Each row is a point. Any point is a mix of the corners, with weights that add up to 1. It lies inside the corners' shape when no weight is negative. Is each point inside? If not, which corners have a negative weight?
(in the rows, 128 means zero)

Corners:
(1): [ 69 167]
(2): [147 167]
(3): [139  82]
Points:
[147  98] -> outside (1)
[134 109] -> inside
[137  88] -> inside
[137  88] -> inside
[ 96 125] -> outside (2)
[106 107] -> outside (2)
[138 164] -> inside
[ 98 163] -> inside
[124 103] -> inside

Corners:
(1): [144 162 129 156]
(2): [147 114  95 119]
(3): [101 122 103 111]
(4): [ 95  84 229 171]
(5): [128 135 126  66]
Points:
[138 127  85 106] -> outside (4)
[153 133  84 136] -> outside (4, 5)
[112 100 189 120] -> outside (1, 3)
[136 138 123 115] -> inside
[129 129 123  88] -> inside
[133 148 110 126] -> outside (4)

Corners:
(1): [150 167 115 116 139 141 135  73]
(2): [ 96 126 156 116 130  91  93 107]
(3): [112 164  73  69 120 141 187 155]
(4): [141 117 139  94 138 107  88 181]
(5): [156  52  96 147 120 162 153 104]
(6): [124 151 116 142 105 114  33 125]
(7): [135 149 104  76  93  73 182 176]
(8): [109 141  69  89 162  94 184 159]
(9): [142 101 164 154 130 126 202 172]
Points:
[122 107 102  96 145 129 188 158] -> outside (1, 6, 7)
[131 151 126 119 132 117 163 131] -> outside (4, 5)
[140 160  60  90 151 137 125 110] -> outside (2, 7, 9)
[131 131 124 120 126 110 109 133] -> outside (3)
[142  83  98 134 143 154 153 156] -> outside (1, 2, 7)
[133 144 105 114 123 123 149 116] -> outside (4)
[123 160 115  97 126 101  81 142] -> outside (5, 9)
[147 139  94 126 114 134 165 134] -> outside (2, 4)
[131 124 123 117 131 101 153 144] -> outside (3)

Corners:
(1): [110 160 131  84 185  81 153  79 160 162 126]
(2): [137 174 111  66 139 140 183  87 130 177 179]
(3): [ 85 192 121  96 142  74 162 106 115 169 172]
(4): [131 117 110  88 156  75 195 110 114 151 178]
(5): [157 126 148 149 120 155 137 180 144 135  86]
(6): [171  86 155 134 119 151  82 144 101 157 105]
(7): [149 121 165 199 176 184 130 163 118 147 168]
(8): [ 88  98 171 121  81 137 127 115 155  93 112]
(9): [167 119 151 146  94 119  87 159 159  56 141]
(10): [152 204 124  72 158 124 197  97  72 147 134]
(11): [140  89 136 171  65 114 111 103 166 106  99]
(12): [ 93 124  97 138  96 146 107 127 130  88 117]
Points:
[155 127 142 148 124 142 104 134 131 136 115] -> outside (4, 8)
[137 124 146 126 127 119 137 127 144 143 129] -> outside (10, 12)
[137 155 131 104 140 118 154 112 121 133 135] -> inside
[134 134 138 100 107 101 137 103 135 129 138] -> outside (5, 7, 12)
[137 129 135 109 153 155 158 137 120 150 125] -> outside (3, 9, 11)
[119 137 122  98 115  94 139  93 139 122 140] -> outside (5, 7)

Corners:
(1): [154 125 202 179 108 161 117 177  73 158 125 121 132 100]
(2): [162 152 104 121 115 116 149 126 156  92  82 142  89 103]
(3): [121  61 124 170 157  91 104 178  90 135  97 114 113  86]
(4): [166  99 116 132 147  81 196  79  97 114  94 121 106 131]
(5): [119 138 123 144 151 106 134 129 144 151  50  91  81 174]
(6): [119 110 141  98  62 122 106 123 138 103  96 174 228 151]
(7): [123 118 134 151 165 157  96 148  65  98 150  94 166  99]
(8): [ 95 122 156 115 110 121 117 170 219  73 124 145 205 129]
(9): [157  87 134  84  42  77 110 140 155 105 161 145 158 105]
(10): [142 156 106 125 143 122 138 136 106 104 121 178  67 150]
(11): [ 92 131 171  88  80 116 116 113 140 148 126 133 185  93]
(12): [165  99 119 131 128  76 114  81 180 116 100 139  74 123]
(13): [137  91 146 163  82  97 137 119 107  88 126 135  67 111]
(14): [140 134  75 190 127  86 146 122 110 136 123 133 120 127]
(15): [140 143 144 133 122  44 107 126 136  95  81 137  98 128]
Points:
[141 109 125 139 114 115 130 130 104 122 120 137 120 118] -> outside (8, 15)
[141 118 127 136 125 108 129 122 124 115 109 133 122 125] -> inside
[128 116 128 120 107 102 121 120 141 113 106 138 141 127] -> outside (1)
[151 107 142 135 115 101 128 137 125  99 104 131 107 124] -> outside (11, 14)
[125 113 175 130 120  98  98 154 154 103 106 108 115  99] -> outside (4, 6, 10, 14)
